Each row of a before or after table is a point. One or more steps were done to the points. Then noise was added and the rows were shuffled. The steps act on columns, c1 being the first. Write out the steps. A step turns or swaps two columns, mirrors them in a line or flattens them onto one, adds a multiple of one to another, or multiplies or shifts one. Angles are multiples of 10 degrees, from the lower column toward the higher: turns from -170 to 170, lines from 10 to 170 but not 90. Use the fewest steps. Two steps may share a column if one is a turn and the other turns, adds or multiplies; they go together, in the order done. Otherwise the lowest column goes first.
(in the rows, 128 means zero)

Before (12 x 2)
[[150 147]
 [174  91]
 [ 58 201]
 [125 123]
 [172  94]
 [ 78  80]
 [175  94]
 [172  99]
 [145 103]
 [166  79]
 [103 188]
 [149 120]]
After (12 x 2)
[[101 116]
 [133  75]
 [ 99 225]
 [133 127]
 [138 101]
 [198 143]
 [122 105]
 [152  70]
 [133  74]
 [138  65]
 [ 89 182]
 [132  67]]
Steps: mirror c1 and c2 in the line at 120 degrees

Before (9 x 6)
[[ 90 118 167  80 158  96]
 [ 85 145 102 150 179 189]
 [ 87  67  75  75  86 186]
 [140 163  46 144 120 108]
 [111  90 149 162 109 175]
 [ 87 123 140 135 133 165]
 [143 172 101 160 117 193]
 [142  92  99 134 111 125]
 [186  94 151 161 181 100]]
After (9 x 6)
[[ 84 154 102 151 231 184]
 [186 136 151 160 233  87]
 [ 90 116 165  82 188  96]
 [110 187 149 163  90 140]
 [ 87 213  75  76  44 134]
 [141 150 100 134  94 103]
 [139  88  48 144 112 136]
 [ 87 156 140 137 138 153]
 [144 138  99 161 106 204]]
Steps: mirror c2 and c6 in the line at 70 degrees; multiply c5 by 2

Before (9 x 11)
[[133 160  97 107 169 177 116 114 140  33 217]
 [200 102 153 162 122 151 168 115 161 131 128]
 [195 116 116 105  61  63 159 220 167 112 111]
 [166  62 124 123 106 128 165 150 152 120  44]
 [149 109 147 131 114  77 191 114 115 127 114]
 [134 167 109  73 211 180 156 120 155 107 212]
 [ 95 150  84 129 152 193 155 132 128 119 218]
 [143  56 180  99  76 116 130 159 161 135 113]
 [141 122 189 132 127 170 167 160 116 114 102]]
After (9 x 11)
[[166 217 120 146  80 127 166 149 109 120 183]
 [197 147 117 150  54  62 160 221  86 113 136]
 [147 148 146 119 108  79 190 117 135 125 131]
 [133  66  96 129 198 176 113 114 100  36  58]
 [140 137 187 116 117 171 173 161 135 113 153]
 [200 154 153 176 120 154 169 113 141 134 119]
 [144 197 179 142  72 119 131 157  84 138 118]
 [134  60 111 120 240 180 156 123  65 107  62]
 [ 95  80  82 127 181 191 157 134 125 119  51]]
Steps: add 0.3 times c11 to c5; turn c2 and c11 by 160 degrees; mirror c4 and c9 in the line at 30 degrees

Before (10 x 18)
[[139 145 125 108 190 126 163 157 108 118 111 111 101 138 137 115 156 162]
 [126 127 137 133 124 132 133 134 115 113 113 135 146 137 138 110 127 135]
 [120 154 101 105 122 130 130 112 116 117 127 124 126 139 134 110 102 146]
 [180 138 167 113 186 135 135 122 124 118 133 112 119 134 124 105 120 144]
 [121 128 130 141 168 137 130 113 114 147 123 117 134 140 123  93 129 162]
 [128 151  99 113 131 122 127 113 154 128 131 249 123 136 126 124 118  90]
 [139 167 103 115 120 123 142 119 138 132 130 150 141 135 137 105 146 156]
 [122 135 152 121 126  86 131 111 118 145 134 168 120 144 113 113 150 118]
 [121 153 145 111 118 105 128 113 157 160 120 113 145 186 124 131 132 157]
 [127 151 105 152 125 101 157 114 216 186 103 136 122 144  39 103 107 162]]
After (10 x 18)
[[120 128 110 140 167 137 131 113 114 147 128 115 116 140 123  40 128 161]
 [139 144 106 108 190 128 163 157 108 118 156 111 137 138 136  98 155 163]
 [120 154 127 110 118 105 127 113 157 160 121 112 108 185 123 137 131 157]
 [126 151  84 151 127 100 158 113 216 186 189 137  65 144  39  64 107 162]
 [122 136 132 121 126  88 131 111 118 145 138 169 130 143 114  90 151 118]
 [127 128 115 133 125 134 132 135 116 114 120 135 111 138 137  84 126 135]
 [138 168  83 114 121 124 142 119 138 132 112 149 127 136 138  71 146 156]
 [120 155  80 106 123 131 128 111 117 116 128 124 133 139 132  82 103 145]
 [180 138 147 114 187 135 134 121 124 119 133 111 136 133 124  70 120 144]
 [128 151  80 114 131 121 126 114 154 130 131 248 133 137 128 119 117  89]]
Steps: shift c3 by -20; add 0.7 times c15 to c11; turn c11 and c13 by 130 degrees; multiply c16 by 2.5

Before (11 x 32)
[[128  99  97 172 207  97 157 161 100 134 121 142 146 149  62  85  90 164
  161 102  71 180 113 129 172 107 106 217 107 115  83  98]
 [ 83  91 142 134 173  93 162  92 140  93 125 153 158 157 156 178  55 160
  108 130 147 141 161 181  95  85  95 197 113  91 151 109]
 [139 173 120 127 143 133  32 166 121 148  88  63  82 114 108  67 141  96
  143 141 139 153  61  70 202 169 135 149 114 153 146  84]
 [ 95 152 149 161 109 149  73 165  77 153  97 135  77  77 126  51 198 157
  100 202 123 187  58  63 224 181 140 129 134 118 153  97]
 [106 172 160 145  94 197  45 138 132 196  62 148  59  52 119  36 137 128
  108 130 131 124 113  96 177 188 130 128 102 162 118 125]
 [171 202 193 170 134 131  33  94 113 117  76 125  64  96 120  54 160 129
  147 153 141 133 123  65 199 158 153  70 142 144 107  90]
 [101 102 105 176 179 104 143 143 106 102 101 112  96 176 152 126 123 125
   84  92  94 131 171 212 138 133 117 165 140 146 121 123]
 [131 157 105 166 137  97 168 120 104  94  78  98  86 100  91 118 120 170
  125  96 130 165 118  96 151 114 111 189  96 159 124 124]
 [123  66 145 140 121 102  88  47 142  75 126 109 133 187 185 144  93 135
   36 121  85 111 177 125 135  75 115 178 142 101 120 192]
 [ 77  98 167  77 102  66 111 114 101 122 151 118 130 149 147 135 100 172
   84  86 107 127 198 172 142  93 104 152 132 143 125 146]
 [135  85 106 104 157 188 106  43 213  65 165  32 164 165 211 152 212 170
   85 208 102 119 188 197 139  89 188 164 187 134  26 121]]
After (11 x 32)
[[102 102 106 175 179 102 142 144 107 102  99 111  95 175 152 127 125 125
   85 116 104 135 172 214 139 134 117 165 149 145  94 123]
 [173 202 193 169 134 132  34  95 113 119  77 127  64  95 120  54 158 129
  147 153 128 143 124  65 200 159 154  70 125 146 141  89]
 [137  84 106 105 158 190 105  42 213  64 167  33 163 166 211 151 210 170
   85 249  84 170 188 196 140  90 189 165 165 136 151 120]
 [131 158 106 168 136  97 167 121 103  94  78  98  87 100  91 119 121 170
  126 100 143 164 121  98 150 114 112 187 114 158 106 124]
 [ 83  92 141 133 173  94 161  91 140  93 124 152 158 157 155 178  55 161
  108 107 147 127 162 182  96  86  95 196 113  92 142 111]
 [106 171 161 146  95 198  46 138 130 196  61 148  59  51 119  38 137 129
  107 140 141 127 114  98 178 187 129 128 116 162 126 127]
 [ 78  97 168  76 101  67 111 113 101 123 150 118 130 149 145 136 101 173
   83 110 113 128 198 173 141  93 104 151 139 143  89 146]
 [139 173 120 126 142 133  31 166 120 147  85  64  81 114 109  66 141  95
  142 109 142 140  61  71 201 170 136 149 117 152 153  85]
 [127  99  98 172 206  98 157 162  99 133 123 142 147 149  63  86  90 164
  161 126 106 195 114 130 174 105 109 217 149 116  98  97]
 [122  66 145 142 120 102  86  48 141  73 126 108 132 186 183 144  93 135
   36 137  97 117 178 125 135  75 116 178 155 100 115 191]
 [ 96 151 149 161 108 149  71 165  77 154  96 135  76  76 126  50 200 156
  100 120 122 167  58  63 222 179 139 130 132 118 219  98]]
Steps: turn c22 and c31 by 30 degrees; turn c20 and c31 by 60 degrees; flatten c21 and c29 onto the line at 140 degrees
